Each row is a point. Any point is a mix of the corners, with weights that add up to 1. It lies inside the corners' shape when no weight is negative. Is each point inside? If not, which corners have a negative weight?
In the rows, 128 means zero.

Corners:
(1): [142  29]
(2): [154 146]
(3): [113 177]
Points:
[135 200] -> outside (1)
[142 183] -> outside (1)
[135 143] -> inside
[126 163] -> inside

Corners:
(1): [133 145 174  90  82  73]
(2): [102  33  65  61 193 180]
(3): [170  55  46 134 111 183]
(4): [ 60 217 166 134 102 145]
(5): [161 119  68 205 144 114]
(6): [175 187 179  54 106 102]
(7): [171  84 148 134 134 152]
Points:
[163  80  75 125 116 165] -> inside
[157 128 138 100 121 127] -> inside
[161  84  78 128 115 158] -> inside
[124 141 102 130 120 138] -> outside (7)
[158 103  75 167 132 136] -> inside

Corners:
(1): [177 110 112 139 100 219 113 173  95 201 120  77]
(2): [ 34 190 131  79 152 142 163  61 105 140 112  95]
(3): [165  59 118  57 114 227  93 200 136  94  72  62]
(4): [200  77  79  69 129 156  29 174 102 205  62  39]
(5): [173  98   7  95 110 221  74 181  86 188  24  87]
(6): [121 145 123 167 141 103 112  90 121  58 200 114]
(7): [180 128 103  79 158 198  78 143 187 123 167 120]
(8): [124 151 173 145 205  91 150 117 101  99 152 186]
(9): [156 112 112 128 124 180  94 164 222 155  37  56]
(10): [220 117  67  86 100 156 165 175 139 150  87  61]
(11): [124 198 175 145  74 116 109  94 104  78 204 218]
(12): [ 93 142 132 118 129  87 101 199 186  95 227 155]
(13): [ 93  95 156 124  90  93 145  95 134 127 220 200]
Points:
[124 126  95 117  94 131 103 145 154 143 116 112] -> outside (1, 3, 7, 8)
[130 147 139 125 144 115 124 117 111 122 168 160] -> outside (3, 9)
[154 129 104 100 138 160  95 157 137 135 113  91] -> outside (13)
[129 121 123 133 157 102 134 129 137 147 140  99] -> outside (3, 5, 7, 11)
[135 138 120 118 118 144 122 132 128 154 134 127] -> outside (3, 6)
[185 134  62  64 125 215  85 191  78 174  68  85] -> outside (6, 9, 13)
[142 143 114 121 129 142 117 127 127 136 143 127] -> outside (3)
[123 115 131 122 119 127 124 123 132 124 161 147] -> inside

Corners:
(1): [121 157 158 129   7 119 120 130  55 138 101 131 114 123 142 103 147 163
 109 131]
(2): [173 106 167 127  90  93 137  90 126 105  66 122 136  95 113 125 138 205
  87 113]
(3): [120  89 202 132  28 122 139 125 134 161  89  78 100 156 167 160 113 166
 138 106]
(4): [129 156  99 170  83 142 106 123 132  71 136 121 203 105  65 172 173 174
 112 102]
(5): [173 151 152 145 114 132  78 150 139 172 129 151 153  91 115 151 174 174
 136 132]
(6): [132 114 158 117  80  81  73 128  83 130 136  80 165  84 121 162 130 173
  97 120]
(7): [115 127 154 102  89 114 126 104 109 100  77 103  71 117 142 144  78 209
 160 115]
(8): [ 89  96 148 126 120 137  10 122 207 162  84 114  77 162 157 112  48 110
  74 106]
(9): [156 176 124 144 139 121 146 137 119 151 107 111 181 126  88 175 134 180
  59 151]
(10): [157 109 162 145  70 106 123 116  79  81 126 132 164 158 105 170 122 143
 148 176]
(11): [ 99 163 133 163  93  78 110  84  97 124  91 150 185 130 126 162 144 161
 169 122]
(12): [ 62 107 167 170 145 166  51 148 175 147  95  92 132  90 159  83  98 106
  95 145]
(13): [134 147 133  73  74 103 100 150 123 116  81 121 212 106 106 182 194 202
 115 143]
(14): [134 131 145 179 141 187  10 162 170 165  93  67 186 149 174  87  69 148
  92 111]
(15): [137 122 133  87 116 139  89 125 128 120  66  81  87 128 182 135 126  90
  97  75]
(16): [111  94 166  87  88 160 126  82  91 124 105 142 142 132 119 145 111 173
 113  85]
(17): [137 186 170 138 128 119  94 100 137 116 133  87 170 145  77 151 184 182
  99 139]
(18): [153 115 109 110 119  88 119 126 151 124 163  92 161 134 162 136 173 186
 106 141]
(19): [135 129 155  91  78  83 142 135 118 144 113 102 152 127  74 120 130 138
 141 120]
(20): [ 86  74 147 132 104 130  87 122  83 144  60  68  62 164 125 123 122 162
 121 104]
(21): [ 81 125 193 183 172 127  53 208 178 117 131 120 158 157 120 110 110 132
  77 106]
Points:
[132 167 122 177 191 125  65 173 174 129 136  52 178 113 156 170 189 191
 118 146] -> outside (1, 2, 8, 10, 16, 19)
[177 124 129 129 122 132  77 121 170 142 110  61 174 119 104 158 161 158
  88 134] -> outside (1, 7, 11, 16, 21)
[140 107 127 112 112  94 112  73 122 102  94  87 172 111  91 157 123 208
 112 137] -> outside (1, 3, 5, 15, 21)
[110 101 159 126  48 149 102 166  91 130 114  99 131 124 157 127 127 141
 140 115] -> outside (2, 8, 9, 11, 17)
[124 124 146 127  96 123  88 126 129 132 101 105 131 131 139 132 124 150
 106 116] -> inside

Corners:
(1): [180 124 118 128 107  91 107 169 188  76 138 193 133 155 199 165 127 177
 114   7]
(2): [125  98 226  57 163 113 166 154  77 100 118  66 115 104 107 171 123 125
  77 120]
(3): [155 158  88 151 113 107  97 133 113 122  87 144 147 153 161 124 190  93
  96 133]
(4): [102 116 177 106 144 119 179 162  87 108 153 121 198 144 114 113 116 138
 120 124]
(5): [118 121 123 136 154 162 176  99 126 175 104  99 110 126 117  68 156 145
  91 174]
(6): [124  22 143  96 169 186 128 114  81 161 176  64 169 116 171 103 132 122
 103 123]
(7): [ 97  84 188 120 118 168 105  71  83 168 122  85 128  83  82  85 147 109
  86 134]
(8): [132 131 100 166 114 157 159  83  95 187 154  89 128 200  98 126 154 100
 123 164]
(9): [138 176 136  95 154 128 112 120 146 227 117 110 134 162 140 106 173 100
 162 164]
(10): [156  47 147 116 154  81 116 165 136  57 103 198 132 133 145 178 122 225
 167  69]
(11): [176  99 188 109 159 161 139 156  54 162 162 147 118  99 119  97 114 137
  96 159]
(12): [127 132 117  92 101 191 160  91  94 167 178  95 134 120 142 118 209 137
 120 133]
(13): [129  33 171  86 132 151 168 129 164  93 171  53 142  62  83 134  92  96
 112  96]
(14): [146 138 109 117 119 148 174 111 110 188  78 134 160 143 139  80 173 115
 141  96]
(15): [168 156  89 145  83  68 122 103 121 117 124 177 135 128 192 165 118 164
 147  90]
(16): [ 94 149 107 169 146 161 118 123  92 185 101 103 131 118 111 161 189 135
 154 101]
(17): [142  84 174 136 139 105 106 198 101  73 141 168  65 113 159 125 119 124
 160  43]
(18): [134 107 120 157  64 110 130 186 142 170  90 176 145 155 181 162 136 126
 145 126]
(19): [170 153 138 206 145 125 126 111 173 134 117 174 158 197 207 151 182 115
 132 125]
(20): [ 95  57 143  95 163  96 169 129  88 161 155  88 116 107 101 128 168  70
  64 129]
(21): [177 119 133 187 100  53 101 173 149  75  90 138 132 127 155 147 182 190
 133  27]
Points:
[135 109 144 135 135 125 133 135 114 136 123 127 135 133 132 127 140 128
 123 110] -> outside (12)
[135 117 130 135 142 121 141 115 133 138 111 112 150 140 135 135 159 138
 116 109] -> outside (11, 12, 17, 18)
[149 111 138 129 121 124 134 137 122 134 125 140 141 137 154 127 139 139
 128 112] -> outside (16, 20)
[133  86 180  94 161 128 136 122 114 121 153  90 131  98 116 107 132 120
 103 137] -> outside (1, 8, 14, 16, 18)
[131  82 158  97 150 142 168 113  87 121 166 114 137 122 125 114 136 116
  88 128] -> outside (9, 16, 18, 21)
[153 105 133 112 102  89 105 139 133 119 116 160 134 123 191 146 164 138
 125  69] -> outside (4, 5, 8, 11, 13, 16)
[134 110 137 114 137 136 138 123 105 145 136 112 130 126 126 121 152 131
 119 116] -> outside (18, 19)
[142 112 123 157 144 126 126 154 119 154 113 149 138 158 160 117 159 130
 132 109] -> outside (2, 7, 12, 13, 15)
[127  69 186 101 147 134 151 141 107 134 134 104 133 104 124 102 143 128
 112 123] -> outside (1, 3, 8, 15, 16)

Corners:
(1): [126 122 122 135 137 155 156 128 137 158 155 117 138 134 124 143 120 148
  78 124]
(2): [102 170 150 207 104  74 140  92 153 146 190 149 141 170 124  82 132 110
 140  44]
(3): [ 84 170 175 136 148 131 115 109 158 170 113  93  94 147 129  98 112 115
 180  88]
(4): [149 133 176 138  77 150 165 135 132 118 170 125  93 165 106 153 142 134
  99 183]
(5): [221  97  99 200  95 101 141  92 134 117 144 165 201 103 115  99 182 177
  86 109]
(6): [ 78 120 103 107 126 131 155 128  90 114 224  96 147  86 124 153  90  85
 155 125]
(7): [101  72 113 151  92  80 127 106 103 171 164 137 125 150 104  93 184 131
 142  84]
(8): [123  89 121 146  92 111 155 160 179 154 129 143 117 167  77 162 113 134
 115 138]
(9): [137 182 146  65 126  98 146  93 109 125 138 154 166 110 181  82 146  84
 124 129]
(10): [ 94 110 152 139 100 166 140 103 134 162 163 109 185 151 159 138 155 106
 150 150]
(11): [ 98  93 164 192  97 147 155 168 115 139  93  97 119 170 104  80  98 169
 129 137]
(12): [122  95 165 127  90 223 149 132 119 103  93 181  89 102 165  62 122  92
 107 155]
(13): [122  77 137 159 149 119 165 122 154  90 162 161 127 137 140 150 138 156
 144 111]
(14): [101 161  68 138 139 175 125 132  97 129 161  41 124 215 128  74  82  98
 160 176]
(15): [131  62 161 132 162 193 172 191 137 137 125 186 148 112  65 178 179 152
 112 117]
(16): [176  92 100 129 109 109 101 173 178 148  93 120 136 141 121 137 120 186
 144   7]
(17): [155  96 148 168 125  92 200 144  92 139 183 131 103 116 122  61 184  35
 102 146]
(18): [ 63 137 146 133 123 168 142 199 170 123 154 106 120 131 104 126 152  74
  93 172]
(19): [139 148  50 171 145 161 151 149 143 131 121 101 118 176 146 185  98 171
 136 165]
(20): [117 132 157 191 160 167 137  87  93  79 124 107 163 149 117 122 166 102
  61 106]
(21): [149  69 132  96 150 153  79 152 126 149 175 160 146 113 134 184 138 132
 125 123]
Points:
[139 114 130 144 118 141 145 133 132 125 148 138 144 135 130 126 136 126
 113 128] -> outside (3, 7)
[120 101 125 123 117 162 136 150 138 141 134 126 138 137 125 144 124 148
 135 143] -> outside (2, 17, 20)
[114 123 132 147 118 137 151 134 131 136 158 127 124 141 125 118 132 113
 127 138] -> outside (16, 20)
[116 109 132 142 120 153 156 144 132 128 139 120 133 136 119 123 140 118
 116 144] -> outside (2, 21)
[ 79 106 165 134 154 136 150  99  96 125 155 140 113 126 131  90 118  86
 145  94] -> outside (4, 5, 10, 16, 18, 19)
[ 80 163 143 145 151 189 154 131 135 100 137 121 157 122 148 103 130 104
 112 151] -> outside (4, 7, 8, 16, 17, 21)
[128 107 130 145 121 136 147 139 133 138 150 130 130 139 125 120 132 128
 126 127] -> outside (20)
[131 113 142 140 116 144 136 135 131 132 151 134 127 141 124 131 135 127
 119 128] -> inside

Corners:
(1): [166 208 149 173 136 192 173 153 158 121 104 180 116 158 198 172 160 169
 163 102]
(2): [ 41 192 168  53 157 180  68 200  73 151  54 153 175 134 179 113  93  83
 121 130]
(3): [ 59 145 103 156 173 134 114 129 135 168 104 113  68 143 131 103 100  65
 159 179]
(4): [129  57  73  56 139 111 202 238  48 110 174 206 186 134  77 123 192  94
  71 131]
(5): [170 185  91 112 115  97 101 214  77  57 184 115  56 165 184  95 147 181
  67 201]
(6): [183 156 106  93  80 127  67 142  70 130 142 145 184 145  91 120 116 114
 168 165]
(7): [121  65  92 148 137 140  77 184 188 137 112 148 134  52  79 198 191  92
 151 152]
(8): [188 180  54  80 147 120 157 119 182 116  78 154 174 164 194 102 168 114
  57 118]
(9): [ 61  65 121 171 205  82 166 121 150  59 188 189 144 121 163 188 102  44
  20  66]
(10): [129 104 115 109  98  97 101 169 102 103  93 194 143 152 190 205  82 109
 158 126]
(11): [189 214 102 164  83 112 139 166  68  37  92 216  58 166 168 128 143 139
 116 119]
(12): [148 187 163 134 125 128 183 140 161 117  46 140 155  58  79 124  72  90
  76 164]
(13): [156 121  93 101 168 175  98 138  46 160  43  79 139 101 125  97 144 145
 185 175]
(14): [112  99  76  84 127 122 199 204 126 118 188 193  88 101 101 216  95  68
  74  56]
(15): [159  49 207 124 206 176  98 132 150 180 130 170  80  54 100 108 153 188
 148 173]
(16): [160 166 119 163 107  63  91 177  73 165  76  81  68  90 153 131 221  70
 191 116]
(17): [154  85  85 168 208  58  82 160 121 151 184 165  96  69  84 175 121 147
  77 162]
(18): [ 40 171 111  78 132 160  83  99 187 146 129 180 136 108 161 228 147 153
  69 187]
(19): [ 88 115 173 123  74 166 132 203  94 176  44 131  79 176  88 202 193 122
 159  48]
(20): [ 62 156  53 175  84  97 183 150 104  58 167 179 163  64 103  96  91 166
 167  63]
(21): [102 161 154  65 179  72 145 189 157  86 182 170  75 111  89 137 196 152
 180 107]
Points:
[136 136 114 116 129 125 123 171 114 113 126 162 127 119 137 155 143 130
 122 130] -> outside (3)
[148 161 130 129 145 133 104 153 128 138 105 133  95 125 138 146 151 121
 127 144] -> outside (4, 10, 20)
[121 161  86 123 110  60 171 166 108  88 176 173  94 127  78 139 140 100
  53 105] -> outside (1, 2, 7, 10, 13, 15)
[121 106 131  87 208 116  79 150  91 151 162 188 106 119 141 177 153 103
 141 154] -> outside (5, 7, 8, 12, 19, 20)
[119 145 113 127 136 130 123 157 120 121 115 161 106 122 132 143 133 114
 124 140] -> inside
[118 128  93 131 160 116 153 151 145 104 144 170 106 108 135 147 133 135
 105 147] -> outside (2, 6, 16, 19)
[149 141 102 131 135 110 151 151 120 105 129 166 109 133 141 144 143 124
 107 120] -> outside (2, 7)

Corners:
(1): [133 141 146 152 118 127 119 115  97 114 107 136 131 136 151 119 104 122
 113 120]
(2): [110 101 108 133 108 118 115 132 139 126 100 122 138 134 132 122 174 122
 124 121]
(3): [125 138 128 145 138  90 124  83 104 101  95 102 125 149 117 125 165 123
 128 128]
(4): [137 151 156 127 106 135 125 130 128 116 167 151 143 119 118 123 124 134
 137 112]
(5): [130 137 123 137 112 117 123 135 141 108 138 119 145 141 144 119  98 164
 130 118]
(6): [112 124 143 130 112 137 115 112 111  99 113 126 134 114 105 133 104 121
 131 214]
(7): [111 147 111 125  95 135 128 100 123 172 121 128 136  93 106 129 107 157
  77 112]
(8): [114 107  97 139 168 125 163 128 126 103  93 127 165 143 116 134 182 109
 119 130]
(9): [128 145 132  99 131 139 123 121 123 112 113 135 155 133 111 178 128 102
 123 134]
(10): [123 140 153 117 121 101 136 119 134  94 125 133 151 102 110 120  95  97
 138 122]
(11): [120 145 191 141 133  57 114 104 121 117 109 128 129 141 170 133 107 137
 154 152]
(12): [117 126 123 150 221 128 108  90 141 106 111 146 140 148 116 141 103 121
 144 122]
(13): [160  63 113 113 100 150 143 102  85 222  89  83 162 123 116 148  89 137
 110 118]
(14): [107 121 159 113 140 125 125 109 132 102 130 145 126 143 105 151  99 115
 104 134]
(15): [139 130 133 123  79 150 190 138  82 126 124 153  43   7 105 164  85 142
 113 113]
(16): [107 145 149 101 155 112 115 131 148 136 202 128  91 130 175 117  96 124
 129 104]
(17): [116 148 123 141 121 128 156 128 145 145 107 114 101 119 132 148 136 126
 134 104]
(18): [174 140 131 137 119 126 118 100 150 107 102 137 150 131 112 131 138 116
  87 155]
(19): [111 144 111 140 147 139 123  71 167  96 120 156 142 142 141 137 107 136
 147 128]
(20): [123 135 145 144 137 104 120 111 115 124 154 133 136 143 141 168  88 107
 136 144]
(21): [106 146 147 142 113 139 132 104 154 117 141 113 140  86 140 152 110 137
 139 116]
Points:
[124 138 135 130 119 124 129 111 134 122 125 128 138 112 123 135 113 128
 120 125] -> inside
[113 142 140 128 117 131 132  95 124 145 132 124 116  98 127 130  78 153
 126 112] -> outside (2, 8, 9, 18, 20)
[118 130 147 126 124 107 146 117 100 108 114 127 106 133 147 147  94 113
 139 140] -> outside (2, 4, 7, 12, 18, 21)
[116 134 138 119 115 124 141 114 120 132 128 129 126 114 132 148 122 119
 128 108] -> outside (5, 6, 12, 18)
[138 133 131 122 114 112 121 100 127 142  99 126 121 124 126 122 106 141
 104 106] -> outside (4, 6, 8, 20, 21)
[100 132 120 137 134 116 125 117 132  82 103 146 140 133 122 119 140 136
 135 127] -> outside (13, 16, 17, 18, 20, 21)

Corners:
(1): [ 92 128  58  93 108 107 100  78 141 184 147 117  25 159 113 200 112 163
 167 136]
(2): [132 145  61 103  73 155 126  97 206 142 167  81 150 114 228 211  99 163
 139 117]
(3): [142 116  78  87 101 117 162 118 175 153 164 239  91  83 155  67 162 205
 128 110]
(4): [201 107  78 128 134 110 139  70 184 140 174 196  47 106 168 163 214 112
  69 113]
(5): [180 148  66 109 126  85 154  88 146 109  79 119  86 119 149 101 125 207
  72 169]
(6): [103 128 120 162 126 174  81 186  22 174 167  88 113 175 122  74 174  76
 150 155]
(7): [134  81 115 190  99 127 141 124  82 206 118  80 159 170 104  77 139 105
 237  94]
(8): [ 86  30  94 149 121 165  63 109 102 155 148 121 130 111 138  93  88  95
 114  74]
(9): [151 145  91 208  50 172  65 149 188 115 184 180  33 153 111 164  78 166
  59  65]
(10): [150 125  98  25 197 156 125 146 236 134 132 106  78 191 127  55 187 111
 114 150]
(11): [152 135  58 126  98  92 153  96 177 127 147 172  92  65 139  78 159  68
 116 172]
(12): [173 119 141  49 145 102 155  21 193 141 168 144  67  72 105  46 206 196
 156 189]
(13): [144 103  28 138  54 249  60 156 183 230 145 113 134  82 112 120 133 149
  90  78]
(14): [ 95  59  88 135 130 156 169 122 111 169 112 116 225 132  29 113 175 119
 188 164]
(15): [113  80 144 115 169 157  97 186 123 189  90  95 165  82 115 112 143  88
 210 155]
(16): [143  22 163 111 138 178 184 168 104 185 158  78  94 145 119  81 115  98
 161 179]
(17): [207 128  51 125 216 139  95  44 171 183 185 219 156 124 124  95 129 129
  93 148]
(18): [146  42  25 189 172 140 130 152  57  87 130 115  93  87 103  67 106 125
 197  97]
(19): [126 103 126 132 147 127 126 196 107 150 171 119 123 133  34  95 111 115
 119  58]
(20): [207 170 114  66 136 160 157  62 119 117 137 192 109 135 155 124 125 111
  79 118]
(21): [190  63  33  64  65 123  44 101 149 182 125 103 163 170 147 188 135 151
 184 163]
Points:
[149 115  98 146 137 171 132 158 137 152 142 116 129 126 121 108 140  98
 122 120] -> outside (1, 3, 8, 12, 21)
[126  94  77 119 147 134 127 116 136 151 143 131  98  99 125  92 145 129
 124 136] -> outside (7, 9, 20, 21)
[140 106  96 111 131 161 116 140 140 163 147 114 106 142 125  95 149 119
 132 137] -> inside
[143  87  89 118 113 135 117 100 131 158 147 133 118 119 143 126 136 127
 163 145] -> outside (5, 10, 13, 19)
[150  94 117 135 135 151 143 138 112 139 130 124 104 117 109  80 145  98
 130 126] -> outside (1, 2, 3, 17, 21)

Corners:
(1): [119 120 126 142 118 117 147 139 131 110 124 150 127 129 155 125 128 116
 127 147]
(2): [129 117 155 117 118 122 114 114 118 120 125 128  91 117 117 121 146 115
 149 110]
(3): [137 112 128 149 122 126 163 136 119 115 123 140 112 131 115 140 137 108
 141 136]
(4): [123 134 149 150 114 126 123 132 114 129  77 128 117 110 121 122 116 121
 139 107]
(5): [108 166 134 153 158   7 117  91  37 122 144 105 154  80 140  72 143 106
  95 140]
(6): [111 141  91 136 133 161 113 122 125 120 133 120 133 159 125 129 137 129
 116 128]
(7): [139 122 115 144 123  94 152 121 121 108  83 135 156 123 138 114 134 136
 128 134]
(8): [129 176 124 122 182 117 128 102 122 120 122 117 152 118 134  98 145 106
 132 138]
(9): [128 107 149 134 122 163 118 125 130 119 132 131 113 121 144 178 131 110
 140 131]
(10): [123 115 143 166 154 134 102 139 119 101 108 134 127 123 135 110 163 107
 153 116]
(11): [125 128 100 106 154 134 168 136 103 104 123 138 150 115 125 111 133 127
 111 125]
(12): [113 118 154 143 145 185 123 122 141 115  26 193 113 187 106 166 110 149
 126  83]
(13): [130 134 143 133 133  84 133 136 118 124 119 150 157 120  99 112 139 108
 129 117]
(14): [120 142 141 129 109 138 244 130 143 145 109 133 153 122 137 135 126 157
 107 125]
(15): [135 125 142 135 152 101 107 131 117 128 123 125 126  98 111 113 127 121
 148 119]
(16): [138 124 144 141 115 154 102 130 109 109 133 135 125 122 132 118 129 136
 151 125]
(17): [121 148 108 121 147 137 145 122 122 117 110 130 140 132 142 142 130 135
 147 119]
(18): [120 121  90 134 126 157 125  86 127 122 123 142 144 134 141 131 117 104
 150 133]
(19): [104 136 134 151 111 154 115 124 121 113  85 164 121 123 126 139 137 161
 122 121]
(20): [147 109 126 131 104 148 128 133 124 112 136 167  82 105 125 155 111 114
 121  86]
(21): [134 132 131 131 103 152 113 123 125 173 120 144 112 125 140 143 128 126
 137 129]
Points:
[115 137 137 137 147 101 131 117 107 115 110 134 135 122 117 105 141 116
 127 121] -> outside (7, 9, 16, 17, 20, 21)
[119 119 135 148 132 139 107 128 115 114 115 139 121 130 133 127 144 112
 144 124] -> outside (7, 8, 14, 15, 20)
[118 132 115 142 121 119 147 130 114 120 137 141 138 116 138 120 133 126
 122 136] -> outside (2, 4, 7, 8, 9, 12)
[127 129 134 138 127 131 139 128 121 120 116 140 130 122 127 128 133 125
 131 120] -> inside

Corners:
(1): [ 99 122  59  83 194 106 115 121  90 111 124 137  33  81 208 175 139 108
  89 216]
(2): [149  95 202 135  94 174 117 129 172 169  55 169 158  85 108 204  85 112
  22 102]
(3): [107 152 219  66 121  99 100 219 196 162 132 140  89 215  91 154  92 161
 232  75]
(4): [180 159 115 172 140 146  89 180  85 112 171 177 188  86 145  54 133 185
  80 140]
(5): [138 128 100 119 167 106 144 165  58 139  63 212  77  68 108 153 111 139
 140 190]
(6): [ 53 122 180 122 125  51 113 162  81 185 141 103  84 178 154  97 106 156
 221 109]
(7): [133 152 113 205 115 127  74 173 198 142 108 126 184 123 131 134  81 120
 113 108]
(8): [136 242 189 102  68  98  77 130 157  85 135  91 104 203 119  90  91 181
 171  99]
(9): [127 158 220 103  85  64 157 153 134 152 117 148 108 160 173  74 113 113
 208  86]
(10): [142 103 241 195 138 124  64 155  96 134  83 150  62 187  90 152 162  97
 220  90]
(11): [ 91 140  59  47 147 180 136 137 131 148  59 177  85 138 171 117  90 164
 117 249]
(12): [151 147  65  81 182  84 115 146  68 122  35 148 128  80 182  96 181 139
 112 157]
(13): [130 110 211 111 185 113 158 151 107 119  77 159 131 110  85 105 121  93
 210  63]
(14): [113 161  76  88 156 160 156 173  86 195  63 150  38  75 139 115 132 153
 127 173]
(15): [151 175 115 180 108 202 129 149 112 166  52 216 110 132 127 199  88 194
  82  90]
(16): [162 150 145  94 135 100  81 222 127  91  79 127 152 236  90 127  67  37
 162 104]
(17): [150 170 118 144 115 147 137 161 152 113  72 175 198 145  80 146 161  89
  34 119]
(18): [ 19 135 192  78  88 153 134 237 102 105  84 108 109 165 167 142  94 118
 213 147]
(19): [170 149 134  78  87  91 221 128 180 159  86 106  96 163 141 129  93 167
 145 143]
(20): [ 86 119  19  35 132 153  94 174 101 140  98 127 120  82 134 174 133  62
 168 206]
(21): [166 181 172 187 170 159  98 146  83 173 112 148 170 101 132 205 154 145
  73 169]
Points:
[121 149 139 114 131 130 123 163 123 149  84 146 108 135 130 145 114 126
 143 134] -> outside (4)
[119 141 138 108 137 130 123 163 104 140  90 152 102 128 137 140 122 131
 140 146] -> outside (7)
[111 149 141 101 114 126 118 170 134 143 112 125 113 150 143 132 110 116
 148 150] -> outside (5, 12, 13, 15)
[130 152 121 121 128 140 116 163 116 142  82 153 115 128 130 155 112 142
 114 148] -> outside (9, 13)
[121 150 147 136 119 123 132 147 119 153  82 153  89 138 145 156  98 133
 117 149] -> outside (3, 4, 12, 13, 20)
[129 128 174 120 138 121 121 177 128 123  78 140 151 135 119 171 132  76
 142 129] -> outside (4, 6, 8, 11, 14, 15)

Corners:
(1): [110  89 110  48 141 132 119  70 164 134 176 119 141 112  82 123 152 123
 128 104]
(2): [111  90 141 142 124 143 101 190 103 141 110  78 133 111  87 146 150 107
 122 181]
(3): [108 128 170 130 150 240 168 183 140  96 113 149 177 103 148  74  63  85
  87 153]
(4): [182 161 131 175 150 213 128  99 164 161 133 111 118  67 176  92 144 111
 104 118]
(5): [104 114 124  70 187  98 155 125 159  95 130 134 126 113 185  41  85 158
 121 149]
(6): [147   7  72  79  43 165  95 155 158 158 109 231 190 123 111 150 171  94
 190  80]
(7): [ 90  77 144 108 152 110 100 185 127  76 100  66 188 197 102 132 136 169
 107  94]
(8): [131  87 145 147  79 123  87 108 110  84 173 208 115 144 156 110 103 124
 146  93]
(9): [154 107 102 106 133 148 144 129 137 153 165 142  45 104  63 114 139 146
 101  96]
(10): [137 162  97 109  97  31 125 138 112 154 179 156 116 106 117 147  87 121
 198  82]
(11): [136 144  74 173 158 148 161 156  27  91 157  72  95  97 167 131 140 147
 187 124]
(12): [132 102 106 227 101 203 168 115  66 125 131 119 115  98 135 142 177 172
 154  82]
(13): [143  76  50 102 135 104 123 170 150 157 127 116 153 154 152  83 129  88
  80 157]
(14): [ 89  96 166  15 169  97  93 170 173 140 121 159 174 109 114 150 122 162
  31 124]
(15): [122 165 108 148 160 197 143  85  98 135 163 136  96 172 153 100 114 181
 116 110]
(16): [138 127 104 178 135 173 148 190 159 135 158 107 135 114 139 193 118 145
 191  84]
(17): [162  93 111 160 168 111 115  89 133 101 167 147 153 141  93 129 180 155
 150 124]
(18): [127 158 190 141 135  57 129 122 114 123 147 138  79 154 129 172 160 119
 106 115]
(19): [ 87 159  83 123 180  92 138 130 100  92 119 144  94 167 182 177 109 156
  81 152]
(20): [139 212 119 115 195 109 160 110 111  97 160 111  99 127 150  39 157 156
  52 234]
(21): [ 85 106 149 132 172 158 116 190 186 125 136 146 147 115 106  88 144 116
  80  81]
Points:
[130 144 117 123 148 121 137 133 122 119 151 129 118 124 132 105 133 140
 113 141] -> inside
[ 84  78 127  63 133  72  99 174 141 122 120 146 152 126 123 120 141 126
  85 127] -> outside (3, 4, 9, 15, 16, 17)
[124 134 122 139 151 143 143 131 119 124 147 126 110 116 137 117 128 144
 112 122] -> outside (6, 7)
[144 108 121 131 126 150 128 124 153 139 152 156 129 112 120  94 137 118
 131 115] -> outside (7, 11, 14, 19)
[122 125 109 105 179 122 146 111 130 115 136 119 113 133 147  91 157 159
  92 131] -> outside (2, 3, 8, 10, 16)
